Rows are points. Each copy is the shape, with its points in the same order, turned, moved and blurred by noise. Some copies are also mirrored. Which?

Shape (8 x 3):
[[ 0.87  1.02 -0.99]
 [ 0.95  1.06 -2.56]
 [-0.10 -0.96  1.58]
 [ 2.72  0.09 -2.17]
 [-2.44  2.69 -1.40]
 [-0.90 -0.93 -1.39]
 [-2.39 -1.24  0.77]
 [ 1.54  3.24  1.44]]
Copy 1 (8 x 3):
[[ 0.47 -1.51  0.39]
 [ 1.13 -2.11 -0.14]
 [-0.89  1.83  0.87]
 [ 1.80 -1.16 -1.32]
 [-1.78 -3.42  1.97]
 [-1.44 -0.74 -0.01]
 [-3.06  0.87  1.25]
 [ 2.44 -0.57  3.51]]
Copy 1 is: mirrored
Copy 2 (8 x 3):
[[-2.47  0.52  0.68]
 [-3.54  0.02 -0.48]
 [ 0.67  0.04  1.79]
 [-3.70 -1.37  0.92]
 [-1.44  3.05 -1.71]
 [-0.60 -0.61 -1.00]
 [ 1.76  0.40 -0.27]
 [-2.53  2.98  2.86]]
Copy 2 is: mirrored
Copy 3 (8 x 3):
[[ 1.51  0.09 -1.29]
 [ 1.10  1.18 -2.38]
 [ 0.62 -1.11  1.83]
 [ 2.19  2.40 -1.11]
 [-0.51 -2.29 -3.19]
 [-0.96  0.33 -0.44]
 [-1.68 -1.78  1.06]
 [ 3.93 -2.23 -1.09]]
Copy 3 is: mirrored
Copy 4 (8 x 3):
[[-0.12  1.01 -0.23]
 [-0.08  2.18  0.95]
 [-0.46 -2.31 -0.63]
 [ 1.90  1.58  0.93]
 [-3.79  1.74 -0.40]
 [-1.23 -0.50  1.67]
 [-2.63 -2.46  0.64]
 [-0.12  1.06 -3.60]]
Copy 4 is: mirrored

Shape (8 x 4):
[[-1.19  2.23 -1.22 -0.10]
 [-0.48  1.12 -0.99  1.82]
 [ 2.60 -0.20 -0.49  0.55]
 [ 0.73  1.37 -1.93 -0.44]
 [ 0.28  0.85  2.88  0.00]
 [ 1.17 -3.01  2.42 -0.61]
 [-4.25  1.96  0.59  0.54]
 [ 2.98 -0.44 -0.81  0.09]]
Copy 1 (8 x 4):
[[-1.08  3.73 -1.46 -2.51]
 [-1.25  1.38 -1.12 -2.98]
 [ 1.72 -0.12 -0.09 -2.34]
 [ 0.17  1.93 -2.11 -1.34]
 [-0.97  1.82  1.95 -0.95]
 [-0.39 -1.81  2.12  0.85]
 [-4.60  3.53 -0.07 -1.78]
 [ 1.90 -0.56 -0.82 -1.44]]
Copy 1 is: mirrored
Copy 2 (8 x 4):
[[ 0.05  2.79 -0.43  0.00]
 [ 0.20  1.30 -0.13  1.76]
 [ 2.80 -0.65 -0.48  0.55]
 [ 1.61  1.67 -1.55 -0.10]
 [ 1.28  0.33  2.92 -0.81]
 [ 1.10 -3.30  1.43 -1.86]
 [-2.91  3.01  1.61 -0.09]
 [ 3.30 -0.92 -1.00  0.17]]
Copy 2 is: only turned
Copy 3 (8 x 4):
[[-1.64  1.45 -0.78 -2.26]
 [-1.49  1.11 -0.69  0.76]
 [ 2.55  0.45 -0.73  0.27]
 [ 0.64  1.33 -2.27 -1.18]
 [ 0.97  0.14  2.74 -1.22]
 [ 3.17 -3.10  1.57  0.03]
 [-4.15 -0.58  1.47 -2.09]
 [ 2.78  0.89 -1.34  0.13]]
Copy 3 is: only turned
Copy 4 (8 x 4):
[[ 0.26  2.51  0.94  0.26]
 [ 0.38  1.09  0.34  1.67]
 [ 3.24 -1.19 -0.58  0.39]
 [ 1.28  1.50 -0.62 -0.49]
 [ 2.05 -0.58  3.33  0.09]
 [ 1.35 -3.84  1.74 -1.36]
 [-2.30  2.31  3.25  0.75]
 [ 2.87 -0.69 -1.34 -0.11]]
Copy 4 is: only turned

Shape (10 x 4):
[[-0.57 -0.28 -1.47  0.40]
 [ 0.58 -1.70  0.57 -1.18]
 [-1.58 -1.86 -0.18 -2.19]
 [-1.29  0.12  1.69  0.27]
 [-0.29  0.13 -0.49  1.70]
 [ 0.88 -0.15  0.78 -3.39]
 [-1.60  0.83 -0.01  0.65]
 [-1.79 -1.58  0.88  1.49]
 [ 1.85  2.89 -1.97  2.65]
 [ 4.56  3.51 -2.12 -0.23]]
Copy 1 (10 x 4):
[[-0.87 -1.05 -1.66  0.31]
 [-0.78 -1.20  1.43  0.75]
 [-2.30 -0.93  1.00 -1.20]
 [ 1.30 -1.23  0.35 -1.46]
 [ 0.60 -1.63 -1.73  0.30]
 [-1.13  1.18  2.39  0.51]
 [ 0.53 -0.78 -1.45 -1.25]
 [ 0.42 -3.28 -0.56 -1.13]
 [ 2.09  0.42 -3.74  2.44]
 [ 1.23  3.21 -2.03  4.53]]
Copy 1 is: mirrored
Copy 2 (10 x 4):
[[-1.16  0.28 -1.51 -0.36]
 [ 1.06 -0.75 -1.09 -2.37]
 [-1.07 -1.15 -1.71 -3.42]
 [-0.72 -1.76  1.09 -0.84]
 [-0.44 -0.12 -0.37  0.66]
 [ 0.74  1.06 -0.10 -4.54]
 [-1.79 -0.35  0.36 -0.30]
 [-0.82 -2.85 -0.63 -0.12]
 [ 0.38  3.00  0.34  2.56]
 [ 2.17  5.74  0.46 -0.04]]
Copy 2 is: only turned
Copy 3 (10 x 4):
[[-0.58 -1.21 -0.87  0.26]
 [ 0.89  1.25 -1.32 -1.13]
 [-1.34  1.14 -0.97 -2.35]
 [-0.88  1.67  0.01  0.89]
 [-0.38 -0.86 -0.95  1.70]
 [ 1.41  1.45  0.92 -2.56]
 [-1.45 -0.38  0.50  1.24]
 [-1.62  1.14 -2.03  1.36]
 [ 1.73 -3.32  0.72  3.09]
 [ 4.62 -3.37  2.00  0.68]]
Copy 3 is: mirrored
Copy 4 (10 x 4):
[[-2.32 -1.86 -0.76  1.31]
 [-0.27 -2.11  0.99 -0.03]
 [-2.24 -3.65  1.41 -0.23]
 [-2.02  0.28  1.44  0.03]
 [-2.00  0.06 -0.39  1.76]
 [ 0.00 -2.89  0.21 -2.16]
 [-3.21 -0.09  0.21  0.46]
 [-2.41 -0.53  2.13  1.87]
 [-1.57  1.69 -4.08  1.49]
 [ 0.90  0.04 -5.50 -0.97]]
Copy 4 is: only turned

Shape (12 x 6):
[[-2.23  2.18 -1.32 -0.76 -2.20  0.64]
 [ 1.99  1.54  1.74 -0.47  0.81  2.20]
 [-2.80  0.86  2.80  0.06 -0.64  0.04]
 [-0.72  2.51  0.11 -0.70 -2.59  0.48]
 [ 0.43  3.05 -0.86  2.82 -2.53  2.07]
 [-2.99 -0.81  1.37 -1.75 -0.77 -0.48]
 [-2.59  1.30 -0.41 -1.64  1.44  0.57]
 [ 0.39 -1.28 -1.80  0.49  1.56 -2.81]
 [-1.70 -2.36 -2.45  1.25 -2.64 -2.05]
 [-2.04  1.42  2.27 -0.86 -0.47  0.53]
 [ 0.48 -2.38 -1.21  1.72  2.24  0.11]
 [ 0.08 -2.16  2.46 -2.12  1.13 -0.83]]
Copy 1 (12 x 6):
[[-1.99  3.02  0.96 -1.56 -0.86 -0.48]
 [-0.67 -1.60  4.33 -0.79  0.67 -1.87]
 [-3.90  0.52  2.13  1.80 -0.42 -1.07]
 [-1.40  2.78  2.09 -1.18 -1.03 -2.02]
 [-1.97  0.34  0.00 -3.96  0.27 -3.16]
 [-2.20  1.36  1.99  2.45 -1.91  1.02]
 [-1.18  2.12  2.33  0.87  0.82  1.51]
 [ 2.43  0.09 -1.02  2.43 -0.15  0.17]
 [-0.21  0.70 -2.91  0.36 -3.53  0.44]
 [-3.03  0.99  2.81  1.44 -0.36 -0.80]
 [ 1.08 -2.82 -0.36  0.79  0.54  1.15]
 [ 0.10 -1.11  3.52  3.59 -1.62  0.14]]
Copy 1 is: mirrored
Copy 2 (12 x 6):
[[-3.07  1.32  0.58  0.43 -1.70  1.07]
 [ 2.21  1.62  1.30 -2.31 -1.87  1.35]
 [-0.58  1.01  2.87  0.22  1.47  2.02]
 [-1.92  1.00  1.44  0.01 -1.84 -0.14]
 [ 0.23  1.02 -0.13  2.02 -3.90  1.73]
 [-2.59  0.75  1.86 -0.54  1.83  1.27]
 [-2.15  2.81  0.32 -1.43  0.48  2.42]
 [ 0.23  1.07 -3.30 -0.47  2.79 -0.05]
 [-3.02 -2.33 -2.44  1.54  1.89 -0.19]
 [-1.05  1.77  2.72 -0.77  0.50  1.68]
 [ 0.75 -0.79 -3.19 -1.13  1.84  2.30]
 [ 0.45 -0.05  1.25 -3.01  2.99  0.49]]
Copy 2 is: only turned
Copy 3 (12 x 6):
[[-0.26  0.14 -2.72 -0.59 -2.37  0.44]
 [ 1.74  2.81  0.67 -0.95  1.52 -1.10]
 [-1.67  0.10 -0.50 -2.54 -0.85 -2.72]
 [ 1.20  0.82 -2.19 -0.66 -2.12 -0.97]
 [ 1.96  0.81 -4.34  0.97  0.69 -1.57]
 [-1.49 -0.83  0.55 -3.11 -1.85 -0.40]
 [-2.46  1.56 -0.06 -0.96 -0.99  1.06]
 [-1.03 -2.33  2.08  2.29  0.63  0.57]
 [-0.09 -4.93 -0.99  0.33 -0.86  0.95]
 [-1.00  1.24 -0.45 -2.52 -1.15 -1.73]
 [-0.68 -1.82  1.18  0.61  3.46  0.95]
 [-0.40 -0.32  3.63 -2.35  0.19 -0.64]]
Copy 3 is: mirrored
Copy 4 (12 x 6):
[[-1.69  2.63 -0.33  0.82 -0.85  1.73]
 [ 2.48  0.32  3.01  0.12  0.46  0.01]
 [-2.69 -0.82  1.78 -0.25  0.38  0.59]
 [-1.22  2.34  1.14  0.85 -1.61  0.55]
 [ 0.79  0.74  1.02  4.47 -2.20  1.68]
 [-2.47  0.06 -0.28 -2.29  0.38  0.64]
 [-1.03  1.80  0.18 -0.53  2.58  1.40]
 [ 0.96  0.13 -2.86  0.46  1.89 -2.27]
 [-1.19 -0.22 -4.88  0.48 -1.78 -0.30]
 [-1.84  0.38  2.09 -0.51  0.60  0.70]
 [ 2.54 -1.92 -2.52  0.38  1.94  0.24]
 [ 0.41 -1.11  0.32 -3.61  1.20 -1.43]]
Copy 4 is: only turned

Shape (12 x 8):
[[-0.94 -0.59  2.06  3.48  0.33  2.56 -1.37  1.83]
 [-0.58  2.09  0.46  3.13 -0.54 -0.73  1.31  0.30]
 [-1.33 -2.12 -2.82 -1.11  0.10 -2.32 -0.18 -1.09]
 [ 0.30 -1.39 -0.61 -2.47  1.17 -0.90  0.17 -2.09]
 [ 0.75 -0.77 -3.66 -2.80  2.23 -1.10  1.69 -0.92]
 [-0.17 -0.92  1.16  1.05 -0.02  0.39 -0.74  2.00]
 [ 1.75 -0.46  2.35  1.95 -2.28 -2.03  2.97  0.51]
 [ 1.33  0.30 -3.53 -3.94 -1.32 -1.09 -0.94 -1.60]
 [ 0.31  0.34 -2.31 -1.52 -1.54  0.61  2.40 -1.94]
 [-0.85  1.75  3.20 -0.14 -1.48 -1.64  1.85  0.31]
 [ 0.40  1.57  0.14  3.34  0.47  0.43  0.85  3.56]
 [-1.46 -1.51 -0.98 -2.88 -1.23 -0.72  1.63  0.23]]
Copy 1 (12 x 8):
[[-2.12 -1.55  3.11  2.80  0.05 -0.87 -0.61 -0.02]
 [-0.63  0.80 -0.27  2.04 -0.67 -1.95  2.31  1.00]
 [ 1.02 -0.15 -3.39 -0.76 -0.92 -1.08 -1.23 -3.44]
 [ 1.36  0.08 -1.11 -2.24 -0.86  1.22  0.01 -3.00]
 [ 2.15 -0.12 -3.64 -1.91  1.89  0.99  0.79 -3.29]
 [-0.88 -1.29  1.03  0.47  0.07 -0.78 -1.13  0.25]
 [ 0.23 -1.99 -0.96 -0.37 -2.84 -1.29  2.30  2.93]
 [ 2.56  2.22 -3.97 -1.29 -0.35  2.65 -1.86 -1.74]
 [ 0.04  0.65 -3.81  0.09 -0.73  2.44  1.58 -1.27]
 [-1.46  1.25  0.16 -1.86 -2.11 -1.04  1.93  1.90]
 [-0.77 -0.78  0.45  2.33  2.15 -2.01  0.99  2.16]
 [-1.45 -0.20 -3.39 -2.32 -0.72  0.69 -0.76 -1.35]]
Copy 1 is: only turned
Copy 2 (12 x 8):
[[ 1.73 -2.74 -1.35  0.32 -0.47  2.56  0.15  3.27]
 [-0.38  1.34 -0.05  1.43 -2.05  1.51  1.63  2.22]
 [-1.53  0.57 -1.14  0.80  0.39 -3.55 -0.43 -1.50]
 [-0.76  0.60  0.85 -0.56  2.30 -1.80  0.06 -1.78]
 [-0.16  3.74 -0.61  0.16  2.88 -2.39 -0.99 -1.83]
 [ 1.74 -1.20 -0.52 -0.54  0.07 -0.16  0.44  1.71]
 [ 2.38  0.46  3.98  1.67 -2.77 -0.22  1.18  0.64]
 [-0.61  2.86 -0.63 -2.94 -0.16 -2.79 -0.70 -3.57]
 [-0.85  2.91  0.88 -0.22 -0.38  0.53 -2.09 -2.11]
 [-0.28  0.89  3.79 -0.56 -1.45 -0.52  1.01  2.34]
 [ 2.55  1.47 -1.43  0.85 -1.70  0.87  0.93  3.88]
 [-0.91  1.00  1.52 -0.70  0.39 -2.52 -2.66 -0.29]]
Copy 2 is: mirrored
Copy 3 (12 x 8):
[[-2.41  0.72  0.80  3.73  0.58  2.11 -0.93  0.56]
 [-0.93  2.87 -1.58  1.33  1.45 -0.14  1.03 -0.84]
 [-0.92 -2.45 -3.67 -2.45 -0.43 -0.23 -0.35 -0.80]
 [ 0.17 -3.21 -1.22 -2.26  0.04  0.86  1.05 -2.45]
 [ 1.45 -2.90 -3.80 -3.55  0.65  2.12  2.42 -0.85]
 [-0.16 -0.33 -0.53  2.15 -0.54  0.72 -0.55  0.05]
 [ 1.18  0.35 -0.82  2.71  1.39 -3.61  1.72 -1.05]
 [ 2.62 -1.76 -1.96 -5.31  0.77  0.83 -1.32 -1.69]
 [ 0.68 -0.79 -0.70 -3.56  2.55 -0.27  1.59 -0.17]
 [ 0.31  2.19  0.80  0.48 -0.92 -1.85  1.60 -1.79]
 [ 0.39  2.63 -1.98  3.33  0.90  1.39  0.93  1.40]
 [ 0.58 -1.59 -0.66 -2.72 -1.32 -1.03  1.40  0.51]]
Copy 3 is: mirrored
